Each wall is flat, endless, passes through zero and stands at right angles to its row. A trip goes straight from one point to another. List the walls that it crosses, first one first.

Walls:
(1): [-0.26, -2.14]
(2): [ 1.84, -1.53]
(3): [-0.28,  2.21]
(4): [-1.71,  0.92]
(5): [ 0.46, -0.47]
Trips:
[-0.97, -0.58] to [0.65, 1.62] -> 3, 1
[ 0.46, -5.88] to [1.60, 0.62] -> 1, 3
[1.49, 1.12] to [ 0.39, -3.99] -> 3, 1
[ 1.51, -0.44] to [0.27, 2.22] -> 1, 3, 5, 2, 4
[-1.18, -0.56] to [-0.42, -2.64] -> 5, 2, 4
[-2.51,  0.45] to [1.27, 0.52] -> 4, 2, 5
[-1.78, -0.36] to [-4.33,  1.16] -> 3, 1
[0.30, 1.71] to [-2.00,  1.38] -> none
[0.12, 0.44] to [0.20, 1.50] -> none

Walls:
(1): [ 0.25,  1.98, -2.58, -3.35, -1.12, -1.57]
(2): [ 1.34, -0.89,  0.65,  2.24,  1.87,  2.33]
(3): [-2.58, -1.93,  0.13, -1.26, -1.29, -2.05]
(4): [ 0.19,  0.69, -1.00, -0.76, -0.70, -2.18]
(5): [ 0.07,  1.77, -3.11, -0.58, -1.20,  0.30]
(6): [-0.78,  0.14, -1.53,  0.25,  1.65,  3.87]
Trips:
[-1.32, -1.23, -1.53,  4.10,  1.96,  0.27] to [ 2.31,  1.01, -0.45, -1.58,  1.44, -2.40] -> 4, 6, 5, 1, 2
[-0.71, -2.25, -0.88,  1.13,  1.73,  0.96] to [ 2.41,  1.24, -0.37, -3.25, -0.27, -0.89] -> 3, 1, 5, 4, 2, 6
[-1.56, -0.84, -0.56, -5.58,  0.95, -0.91] to [ 2.13, -0.44,  1.38, -0.19, -1.40, -1.93] -> 5
[ 0.47, -1.74,  2.08,  0.42,  0.14, -1.51] to [-3.02, -2.18, -0.27, -0.76, -0.80, -2.47] -> 4, 2, 1

Walls:
(1): [ 0.99, -0.46, -1.20,  1.99, -1.89, -1.74, -0.44,  0.37,  1.07]
(2): [ 0.11,  1.45, -0.44, -0.27, -1.72, -0.77,  1.00, -0.68, -0.37]
(3): [ 0.30, -0.58,  0.02, -0.10, -0.23, -1.82,  0.45,  3.52, -1.21]
(4): [-0.17, -0.60, -1.14, -3.99,  1.56, -0.01, -0.83,  1.26,  1.73]
(5): [ 2.28, -1.44, -0.68, -2.23, -2.17, -3.23,  0.99, -0.11, -0.21]
(6): [ 0.51,  0.67,  0.07,  0.42,  1.15,  1.90,  0.59, -0.38,  0.26]
(7): [-0.63, -0.22, -3.27,  0.80, -4.22, -1.75, -0.12,  1.61,  2.04]
Trips:
[ 2.47, -1.12,  0.73,  1.45, -1.49, -1.18,  3.24,  1.33,  0.54] to [ 0.22,  0.11,  2.93,  3.76,  0.38, -1.84,  2.74,  2.22, -1.48] -> 7, 5
[ 2.11,  1.05, -1.31, -1.14,  0.47, -0.44, -2.58, -0.29,  0.79] to [ 0.60, -0.09,  0.61, -2.43,  2.67, -1.96,  0.92, -3.96,  1.51] -> 7, 6, 1, 2
[ 2.17,  0.44, -2.65, -0.84, -0.51,  4.36,  1.08,  0.85,  0.02] to [-0.36,  2.01, -1.49,  1.53, -1.73, -1.19,  1.17,  0.48, -0.83] -> 1, 4, 3, 5, 6
[-0.22,  1.27,  0.16,  0.99,  3.87,  0.22,  1.18,  2.33, -3.05] to [-1.60, -3.37, -1.38, -1.62, -0.05,  1.02, -1.44, -0.35,  0.26] -> 4, 6, 3, 7, 5
[-0.15,  0.11, -0.85,  0.14, -0.11,  0.43, -4.41, -1.66,  1.59] to [-1.52,  0.60, -2.38, -3.22,  2.19, -2.77,  1.22, -1.39,  2.44] -> 5, 1, 2
[-2.40,  1.64, -1.78,  1.99, -1.09, -1.18, -4.13, -1.18,  1.07] to [ 0.31, -0.85, -0.93, -0.32, -2.58, -1.00, -0.89, -1.50, -0.11] -> 5

Walls:
(1): [-0.16, -2.28, -2.73,  2.86, -2.33, -0.22,  0.94, -1.09,  0.04,  0.20,
  0.76, -1.49,  0.74,  1.00]
(2): [ 0.86, -2.11, -0.36, -1.03, -0.02,  2.38,  0.80,  0.61, -3.33,  1.40,
  2.09,  0.93, -1.00, -2.89]
(3): [-0.65,  0.26,  1.33, -2.48, -0.89, -0.35, -0.69, -2.61,  0.34,  1.88,
  1.41, -2.47,  0.87,  0.82]
(4): [ 0.39,  0.61,  1.71, -3.67,  2.87, -2.70, -0.61,  0.82, -3.88, -1.56,
  0.24,  0.76,  1.80,  0.28]
(5): [ 0.51,  1.42,  1.87,  1.22, -1.98,  1.02,  1.02, -1.14, -1.33,  1.98,
 -2.10, -0.90,  0.32, -0.93]
(6): [ 0.69,  3.02,  1.97, -1.30,  0.14, -1.74, -2.99,  1.39, -1.15,  3.15,
  0.13,  2.20, -1.63,  2.06]
(7): [-0.70, -0.42,  0.40, -1.17, -0.03, -1.45,  2.06,  2.76, -0.29, -0.72,
 -1.85,  1.93,  0.94, -0.41]
Trips:
[ 1.81,  3.83,  0.57,  3.14, -1.15, -1.57, -0.04,  1.89,  0.06, -3.23,
 -0.67, -0.28,  1.82,  1.74] to [ 0.52,  3.79, -2.77, -0.87,  1.07,  0.09,  1.44, -0.54, -0.01,  2.12,
  0.28, -2.02, -1.02,  2.11] -> 7, 4, 3
[-1.35, -2.43, -1.18,  0.01, -1.01,  1.84,  2.71,  1.27, -2.08, -0.82,
 -1.19,  1.56,  0.28, -1.68] to [ 1.26, -0.77, -2.28,  1.02,  0.31, -3.57, -0.20,  3.50, -0.64,  1.52,
  1.57, -2.14,  0.19, -1.62] -> 5, 4, 6
[ 0.06, -0.25, -0.83,  1.45,  1.88,  1.06,  0.20, -0.34,  0.16,  1.50,
 -0.49, -3.11, -0.14,  1.56] to [ 0.89,  0.55, -0.67,  0.77,  0.22,  0.24,  3.67, -4.14, -1.97,  1.84,
  1.34,  1.46, -2.05, -2.67] -> 2
